Each row of a before or after table is a point. One or more steps were done to the points. Then noise was added and the rows were shuffled. The steps act on columns, c1 being the first. Name the steps. A step turns or swaps two columns, mirrors them in a line or flattens them onto one, adds a multiple of one to another, or multiplies or shifts one. Angles are multiples of 10 degrees, from the lower column toward the higher: turns from -170 to 170, lines from 10 to 170 but not 90. Use the fewest steps. Two steps may share a column if one is a turn and the other turns, adds or multiplies; they go together, in the order done. Otherwise the lowest column goes first.
In the rows, zero is written as 128.

Before:
[[104 143]
 [130 199]
 [ 99 140]
 [ 54 103]
 [102  74]
 [152 165]
 [ 63  76]
 [124 117]
 [178 178]]
After (9 x 2):
[[ 55 107]
 [184 122]
 [ 62 158]
 [140 128]
 [189 178]
 [130 162]
 [132 159]
 [ 78 124]
 [203 153]]
Steps: mirror c1 and c2 in the line at 120 degrees

Before:
[[177 117 202 161  74 151]
 [149  51  92 191 146 175]
 [219 183  69  80 115 144]
 [207  79 122  76 120 122]
 [105 180 199 155 105 174]
 [138 132 149 178  79 116]
 [165  77 160 159 150  94]
 [178  71 123 102  99 106]]
After (8 x 6):
[[ 74 173 139 129 136 180]
 [104 184 141 131 109 174]
 [117 184 108 126 139 177]
 [ 83 194 173 134 123 104]
 [ 48  63 171 128 131 173]
 [119  92  46 136  97  80]
 [ 78 153  53 150  70 145]
 [127 126 109 150  69 145]]
Steps: turn c1 and c6 by 140 degrees; turn c2 and c3 by -170 degrees; flatten c4 and c5 onto the line at 110 degrees

Before (12 x 11):
[[116 156  98 158 107 145 102 108 149 154 117]
 [141 144 170 148 116 161 101 176  61 155  70]
 [148 148 142 123 106 121 111  96 133 158 154]
 [170 108 101 146 103 140 112 150 118 109 157]
 [127 163 189 136 117 130 164 142 110  58  75]
 [180 140  93 140 119 160 116 103 126 136 136]
 [130 151 102 177 161 118 107  95 136 128 136]
 [110 156 102 118 145 122 119 121 138 141  87]
 [121 123  99 132 122 147 223 158 140 155 129]
 [159 165 122 127 122 175 163 192 117  85 144]
 [118  90 203 136 136 148 130  98 142 129 126]
 [122 128 103 159 134 159  88 105  77 110 148]]
After, 12 rows:
[[120  71 206 136 133 146 129  99 143 127 101]
 [168  62 102 147 101 139 113 145 118 111 138]
 [122 119 100 134 124 147 222 158 140 152 123]
 [178 136  94 140 119 163 117 105 126 135 142]
 [111 225 101 117 143 122 120 122 138 142 114]
 [143 229 170 149 114 161 100 176  61 154  93]
 [121 100 103 160 132 159  85 107  77 110 144]
 [149 125 142 123 106 121 113  95 134 159 160]
 [128 250 190 137 118 132 163 142 110  55 110]
 [116 187 101 158 105 143  99 110 150 153 138]
 [158 163 120 125 119 174 163 192 115  85 165]
 [131 153 102 174 160 119 107  97 137 129 153]]
Steps: turn c2 and c11 by 40 degrees; multiply c2 by 2

Before (8 x 20):
[[165 141 181 199  38 176  38 152 140  83 172 192 179 133  78  89 166 170
   90 169]
 [130 162  69 127 203 162  89  57  84 152  54  58 120 103 108  92  92 140
  153 133]
 [ 70  68 100 144 117 109 116 109 126 153 179 101 137 191 172 200 102 106
   83  64]
 [ 54  75 128 144  88  93 155 139 105 144 131 136 118 168 163 128 146 130
   72 116]
 [152  89 162 160  85 137  86 175 126 107 207 175 161 106  65  96 190  74
  121 135]
 [ 97 133  93  97  96 118 176 114 128 151 116 100 145 131 140 186  82 161
   64  90]
 [159 123 173 211 103 193  82 177 107  86 235 127 147 140  38 100 226 151
  183 156]
 [130 137  71 133 163 193 114 100  57 113  85 142  64 103 130 141 114  88
  182 141]]
After:
[[ 97 128  90  99  99 123 135 113 132 151 116 167 144 131 140 188  82 160
  186 194]
 [172 133 179 200  36 176 133 153 145  85 173  78 178 130  76  87 165 170
  172  30]
 [136 181  72 135 167 193 124 101  78 114  88 107  67 102 134 141 110  89
   81 108]
 [161 140 172 211 104 196 128 176 108  89 233 119 153 141  36  96 228 155
   78  70]
 [ 71  84 101 141 115 105 192 108  87 153 174 165 138 193 173 198 105 109
  164 151]
 [156  99 165 160  85 138 146 172 100 107 205  82 163 103  64  95 190  72
  144  86]
 [130 184  68 126 206 165 147  55 118 151  53 194 120 104 106  92  93 143
   87  94]
 [ 55 104 124 144  88  95 132 139  78 145 127 125 118 165 166 127 147 129
  181 152]]
Steps: turn c2 and c9 by 40 degrees; turn c7 and c20 by 120 degrees; turn c12 and c19 by 170 degrees
